Each row is a point. Each copy is the shape, with its points in the same order, stretched, turned, moved and blurred by noise. Say if it was mirrored as well.

Shape (9 x 3):
[[ 0.19 -0.54 -0.61]
 [-0.23  0.04 -0.03]
 [ 0.15  0.04 -0.12]
 [-0.38 -0.51  0.13]
 [-0.48 -0.11 -0.02]
 [ 0.60  0.11 -0.43]
 [ 0.34  0.24 -0.52]
 [-0.43 -0.08 -0.07]
 [ 0.32  0.20 -0.23]]
Copy 1, 9 rows:
[[ 0.91 -0.09  0.53]
 [-0.17  0.20  0.05]
 [ 0.24 -0.11  0.00]
 [-0.37  0.00  0.77]
 [-0.35  0.29  0.27]
 [ 0.83 -0.34 -0.25]
 [ 0.78  0.01 -0.39]
 [-0.25  0.32  0.23]
 [ 0.45 -0.14 -0.26]]
Copy 1 is: mirrored
Copy 2, 9 rows:
[[-0.92 -0.35 -0.30]
 [ 0.00  0.17 -0.15]
 [-0.08 -0.05  0.09]
 [-0.47  0.47 -0.24]
 [-0.21  0.31 -0.36]
 [-0.18 -0.43  0.20]
 [-0.15 -0.39  0.00]
 [-0.17  0.23 -0.30]
 [ 0.05 -0.17  0.15]]
Copy 2 is: only turned
Copy 3:
[[ 0.43 -0.81  0.16]
 [-0.09 -0.03  0.10]
 [-0.01 -0.37 -0.18]
 [ 0.53  0.28  0.54]
 [ 0.06  0.16  0.42]
 [-0.13 -0.97 -0.51]
 [-0.34 -0.91 -0.39]
 [ 0.02  0.11  0.36]
 [-0.16 -0.58 -0.37]]
Copy 3 is: only turned

Shape, 8 rows:
[[ 0.16 -0.47  0.25  0.24]
 [ 0.03 -0.40  1.18 -0.38]
 [-0.02  0.00 -0.35 -0.50]
 [-0.78  0.05 -0.37 -0.07]
 [ 0.18  0.15 -0.36  0.02]
 [ 0.03  0.11 -0.34 -0.06]
 [-0.06  0.23 -0.12  0.03]
 [ 0.15 -0.22 -0.26  0.30]]
Copy 1:
[[-0.48  0.08  0.09 -0.11]
 [-0.58  0.59  0.62  0.23]
 [ 0.20  0.23 -0.19  0.28]
 [-0.03 -0.16 -0.31  0.70]
 [ 0.12 -0.14  0.00  0.05]
 [ 0.09 -0.08 -0.05  0.14]
 [ 0.01 -0.16  0.15  0.23]
 [-0.18 -0.15 -0.12 -0.10]]
Copy 1 is: only turned
Copy 2:
[[-0.64 -0.56  0.16  0.32]
 [-1.46 -0.71 -0.96 -0.48]
 [ 0.07  0.58  0.06 -0.60]
 [ 0.44  0.97 -0.54  0.42]
 [ 0.51  0.01  0.31 -0.12]
 [ 0.39  0.16  0.10 -0.13]
 [ 0.39 -0.03 -0.12  0.01]
 [ 0.07 -0.29  0.54  0.26]]
Copy 2 is: mirrored
Copy 3, 8 rows:
[[ 0.17  0.40  0.27 -0.44]
 [ 0.63  0.05 -0.41 -0.39]
 [-0.29 -0.22 -0.65  0.18]
 [ 0.07 -0.05 -0.05  0.66]
 [-0.35 -0.22 -0.17 -0.27]
 [-0.29 -0.19 -0.21 -0.08]
 [-0.16 -0.23 -0.10 -0.15]
 [-0.14  0.17  0.25 -0.30]]
Copy 3 is: only turned

Shape:
[[-0.22 -0.11  0.16 -0.79  0.14  0.03]
 [-0.01 -0.77  0.51  0.10  0.18  0.00]
 [ 0.19 -0.44 -0.11  0.27  0.31 -0.01]
 [ 0.74  0.17 -0.34  0.21  0.33 -0.28]
 [ 0.00 -0.44 -0.09 -0.04  0.41  0.27]
 [-0.28 -0.14 -0.24  0.17  0.60 -0.55]
 [ 0.46 -0.56  0.30 -0.40 -0.26  0.27]
 [-0.30  0.06  0.35 -0.66 -0.32 -0.37]
 [-0.18  0.07  0.72 -0.73  0.03  0.58]
 [ 0.17  0.08 -0.19  0.16 -0.14  0.09]]
Copy 1 (10 x 6):
[[ 0.35 -0.01 -0.07 -0.24  0.13 -0.94]
 [ 0.39 -0.66  0.10 -0.06 -0.11 -0.11]
 [ 0.38 -0.02  0.07 -0.38 -0.08  0.40]
 [-0.16  0.47  0.02 -0.76 -0.43  0.54]
 [ 0.59  0.01  0.27 -0.48  0.11 -0.08]
 [ 0.21 -0.05 -0.30 -0.40  0.62  0.48]
 [ 0.34 -0.06  0.23 -0.13 -0.74 -0.61]
 [-0.14 -0.14 -0.28  0.46  0.08 -0.81]
 [ 0.05 -0.17  0.43  0.04 -0.04 -1.31]
 [-0.09  0.31  0.16  0.12 -0.13  0.28]]
Copy 1 is: mirrored
Copy 2:
[[-0.12 -0.37 -0.03 -0.06 -0.05 -0.63]
 [-0.69  0.08  0.52 -0.27 -0.46 -0.23]
 [-0.14  0.42  0.15 -0.40 -0.37  0.00]
 [ 0.22  0.45 -0.47 -0.28 -0.47  0.32]
 [-0.19  0.30  0.05 -0.50 -0.26 -0.45]
 [ 0.39  0.21  0.50 -0.11 -0.65 -0.32]
 [-0.59 -0.22 -0.15 -0.57  0.03  0.02]
 [ 0.00 -0.63  0.30  0.25  0.06 -0.22]
 [-0.82 -0.22 -0.16  0.21  0.18 -0.65]
 [ 0.05  0.35 -0.02 -0.19  0.09  0.10]]
Copy 2 is: only turned
